Each row is a point. Two turns around zero, p and q, are shown by what they do to some points. Write where each new point lands after one turn and then the other. Backwards means that the second turn is done in reverse. Each puzzle has new turns, and all numbers are rounded.
In the rows, 128 means zero.

Turn p:
[138 195] -> [192 106]
[137  85] -> [ 84 127]
[109 104] -> [108 151]
Turn q:
[104 192] -> [89 72]
[154 101] -> [135 165]
[126  92] -> [159 147]
Where do these land?
p, then q: [72 88] -> [94 68]
p, then q: [126 153] -> [116 150]
p, then q: [137 166] -> [120 166]
p, then q: [177 105] -> [182 127]

Turn p:
[160 129] -> [157 114]
[134 148] -> [143 143]
[146  69] -> [117  67]
[ 71 165] -> [ 95 187]
Turn q:
[190 100] -> [160  68]
[ 86 131] -> [ 97 156]
[108 154] -> [128 161]
Where do these land?
q, then p backwards: [141 133] -> [142 131]
p, then q: [ 58 142] -> [111 197]
q, then p backwards: [185  94] -> [178  85]
p, then q backwards: [128 143] -> [125 143]

Turn p:
[111  99 111] -> [146 108 155]
[183 106  61] -> [128  44  97]
[176 135 189] -> [151 170  67]
[ 92 106 163] -> [158 162 159]
[111 159 127] -> [ 97 143 137]
[ 95 164 116] -> [ 87 140 154]
Turn q:
[208 145 126] -> [200 105 160]
[111 108 128] -> [117 135 105]
[ 78 142 143] -> [ 74 126 130]
[170 119  84] -> [181 159 135]
[123 178 150] -> [106 103 172]
[ 79  76 136] -> [ 92 140  67]
Where do these land?
q, then p: [175 119 171] -> [178  92 108]
q, then p backwards: [ 58 154 105] -> [ 94 198 132]
q, then p: [182 130 123] -> [149 120  78]
p, then q: [ 96 109 113] -> [128  91 113]

Turn p:
[140 108  98  92] -> [164 106 142 100]
[ 54 148 112 123] -> [130 102 166 192]
[145  92  92 133] -> [122 103 147  85]
[144 144 224 147] -> [104 167  43 155]
[157 148 114 145] -> [120 161 142 108]
Turn q:
[180 158  99 121] -> [141 166 171  96]
[103 101 146  79] -> [ 85 141  85 140]
[139 181 140 181] -> [187  98 144  93]
[149 109 169 135] -> [159 147 100 148]
[ 70  92  85 123] -> [ 68  88 141 162]
Where do these land?
q, then p backwards: [144 225 164 147] -> [200  84  98  71]
p, then q backwards: [150 150 102 109] -> [167 147 123 138]
q, then p: [ 63 101 120 180] -> [ 72  71 112  95]
p, then q: [163  81 146 132] -> [ 70 145 141 131]
q, then p: [115  82 121 119] -> [ 86 125 146 146]
q, then p: [ 89 132 117  81] -> [139  87 155 165]
q, then p: [172 124 126 128] -> [133 171 120 134]
